Each row of a before or after table is a point. One or more steps were done to the points. Then noise was added and the rows were shuffled. The steps act on columns, c1 being the first. What was done? A step turns or swaps two columns, mirrors them in a line or flattens them onto one, adds a multiple of one to another, or multiplies or shifts one. Angles are multiples of 10 degrees, from the lower column toward the higher: turns from -170 to 170, lines from 10 to 170 but not 90. Use the fewest steps. Two steps may share a column if one is a turn and the other turns, adds or multiplies; they go together, in the order done. Otherwise the lowest column goes first.

Before (12 x 3):
[[ -23  -33  -14]
 [  12  -46  -45]
 [   4  -28  -64]
 [ -61  -34  -92]
 [ -29  -59   15]
 [  -6   85 -121]
 [  -5   54  -38]
 [  21  -31   -1]
 [ -27  -28   26]
 [  -6  -12  -45]
 [ -22    7  -49]
 [  -9  -44   15]]
After, 12 rows:
[[  -2    8  -49]
 [  -4  -28  -66]
 [  -3   50  -39]
 [   2  -33  -19]
 [  -1  -30    0]
 [   1  -12  -46]
 [  -5  -33   25]
 [   4  -34  -93]
 [   2  -50  -46]
 [   0   81 -121]
 [   0  -43   16]
 [   0  -63   17]]
Steps: multiply c1 by 0

Before (13 x 8):
[[ -55   26   67  -53    8    8  -27   24]
 [   8  -17   61   27  -31   47   13    8]
 [ -24   10   86   15   22   -3  116  -59]
 [   4   27  -20   32   53    1  -21   52]
 [ -42   42    1  -55   17   85  -60   12]
 [ -12  -33  -61  -10   -2  -10    9   55]
 [ -47   74    0  -74   10    3  -44  -33]
 [   2   33   38  -14  -53  -50   50   35]
 [ -50  -36   -3  112  -49    3  -27    6]
 [  41   26   21  -18   20  -10   31  -62]
 [ -26   75   51   -6  -57  -37  -43  -22]
 [ -75   34   51  -42  -28   -8   46   61]
 [ -44   -9    4   27   33  -12 -110   41]]
After, 13 rows:
[[ -72   22  -14  -38   18   87   20   47]
 [ -58   47  -40  -13   11    6   28   81]
 [ -14   30  -23  -27   52    3   -6  -57]
 [  19   -5    3  -75  -24   -6   84    3]
 [   4   11   -7  -57   -1  -12   14  -21]
 [ -43   15  -18   15  -56  -37    8   16]
 [  13  -41   30    9  -31   46   -4  -26]
 [-118   -7    7  -26   34  -11    4  -43]
 [ -42  -17   20   57  -48    7   44  -96]
 [  41    6   -3   46   21  -10  -29   49]
 [ -40  -18   16  -49   11   12   39   34]
 [  43    2    1  -41  -51  -52   16   -1]
 [  98  -36   31   60   19   -3   64   18]]
Steps: turn c1 and c7 by -70 degrees; flatten c2 and c3 onto the line at 140 degrees; mirror c4 and c8 in the line at 150 degrees

Before (8 x 14):
[[ -20   49  -58   15  -53   11   47   42  -17   -4   66  -11   -7  -52]
 [   5    7  -18   -7  -18  -29  -45    2  -42   17   -4   37   34   77]
 [ -29  -11   42   -8  -38   15   84  -37  -32  -21   23   14   10   35]
 [ -18   31  -31  -18  -46  -20   57  -30   -8   44  -27  -26   -7  -16]
 [ -68   25  -22   21  -31   31  -57    3  -24  -25   31   -5  -56  -22]
 [ -23   35   21  -13   49  -37   35   29  -16   -8  -49  -13   28   73]
 [ -40    4   38  -15  -35  -41 -121   29   -1  -73  -34   58  -65  -22]
 [ -31  -11  -12  -50  -59  -12   56    7  -33  -36   59    8  -40   25]]
After (8 x 14):
[[   9   31  -28   39  -46  -19   43  -30   13   44  -28  -26   16  -17]
 [  16   25  -32  -39  -31   31  -47    2   -5  -25   33   -7   85  -22]
 [  29  -12   11   68  -36   14   50  -36  -51  -23   23   14   11   36]
 [  37   36    6   23   49  -38   27   28  -26   -8  -49  -13   -6   74]
 [  18    7  -42  -42  -18  -28  -17    2  -20   16   -4   39  -29   77]
 [  -2   -9  -31   24  -58  -12   71    8  -18  -35   58    8   50   24]
 [  11   50  -55   49  -53   10   10   41   22   -4   67  -12   19  -52]
 [ -12    5   29 -113  -35  -41  -48   30  -27  -74  -34   59   74  -21]]
Steps: turn c1 and c13 by -140 degrees; turn c3 and c9 by -40 degrees; turn c4 and c7 by -60 degrees

Before (13 x 24):
[[  -7   53   50   17   31   17   31   16    3  -11    7  -39   35   52
    83    5   55    6  -79  -51  -63  -30  -41   84]
 [  -3    5   67  -35   -5   16   52   45  -38   27  -63   31   -1   33
   -33  -15  -40   39  -82   42   -1  -20  -11  -19]
 [ -37   35    0   78  -32  -51   38    0   21    1   -5  -32  -19   -2
    -6  -11   64  -26   26    6  -89   11   62  -16]
 [  29   45   -4   48   28   48    8   74   93  -18   13   34  -45   84
     0   25   34   23  -37  -85  -24  -19   86  -21]
 [ -27  -25  -50   72   24   48    2  -14  -21   -4   65  -55  -63  -21
     8  -51    4  -21    1   44   10    6   47  -39]
 [ -47  -71  -17  -30   52   85   52   48  -18   65  -33  -14   -8  -33
    46   59   -6  -45   31   14  -40   34  -34  -10]
 [  -1  -67   34  -24    8  -32   40   73   78  -18  -58  -67   34   29
    43  -36   -2  -81    2  -92  -14  -54  -31   30]
 [ -69   37  -60  -45   53  -47  -39   -3  -29   50   17  -27   50   37
    71  -22  -30  -20  -72   40  -24   11    9  -14]
 [  -3   51   11   58  -26  -26  -56   67    7   33    8  -72   38  -22
    81   26  -35   48  -73   33 -121   32   84    9]
 [ -16   39  -31    1   43   10   36  -29  104   21   18   21  -32    5
   -48   11  -39  -12  -52   44  -58   19   44   24]
 [   0  -49   -5   47   66  -33   56    3   92   -8  -61  -71  -37  -27
     7   20   10  -69  -25  -82   -4  -18  -20   29]
 [ -50  -31   -5   86  -47    8   50   14   23   60  -60   54   -8    5
    38  -54   14  -69   17  -51    1   -9   88  -36]
 [  55   40   11   15   40  -25  -25   49  -17   57   38  -32   42   16
   -47  -14    3   38   -1  -92    2  -37  -40   29]]
After:
[[ 32 -24 -49  69  24  50   2 -16 -22  -4  66 -56 -63 -19   8 -50   2 -22
    2 -19   4  36 -22  39]
 [ 24  40 -31   2  43  11  38 -31 103  20  17  21 -31   5 -49  10 -38 -10
  -51 -14 -23  42 -51   0]
 [-43  43  -3  49  29  48   8  70  92 -17  14  34 -47  84   0  23  35  23
  -37  41  -9 -70 -63  42]
 [  4  50  10  60 -25 -25 -55  68   8  33   8 -72  39 -22  82  28 -34  48
  -75  -3 -48  45 -75  23]
 [ 41 -70 -17 -29  54  87  54  48 -17  64 -32 -14 -10 -34  46  60  -7 -45
   33  27 -15  34  33  -4]
 [-19 -47  -5  47  66 -34  54   1  90  -8 -60 -72 -36 -31   5  20  10 -70
  -28  49  -2 -66   3 -26]
 [ 36 -30  -3  86 -46   7  51  16  23  61 -60  52  -9   3  38 -54  13 -68
   17  49   2 -38 -58  52]
 [-67  38  12  16  41 -25 -25  47 -18  59  38 -35  44  13 -48 -11   3  37
    0  24   2 -86  21 -32]
 [ 18   5  67 -34  -5  16  52  46 -37  28 -63  31  -2  33 -33 -14 -40  39
  -80 -42   1  10  20   8]
 [ -9 -66  35 -23   8 -32  41  73  78 -19 -57 -65  34  27  43 -36  -1 -81
    1  33  -6 -99  13 -29]
 [ 74  36 -61 -46  53 -49 -39  -5 -31  50  17 -28  51  40  72 -20 -31 -19
  -72   2  -8  35  -2   8]
 [  2  52  51  18  34  21  33  17   5 -11   7 -37  35  49  85   6  56   5
  -78  20 -26 -54  -9 -65]
 [ 33  36  -1  77 -33 -50  39   1  21   0  -5 -32 -17  -3  -5 -11  64 -25
   26  17 -37  11 -46  33]]
Steps: turn c20 and c22 by 40 degrees; turn c1 and c20 by -160 degrees; multiply c21 by 0.4; turn c23 and c24 by 150 degrees; multiply c24 by 0.7
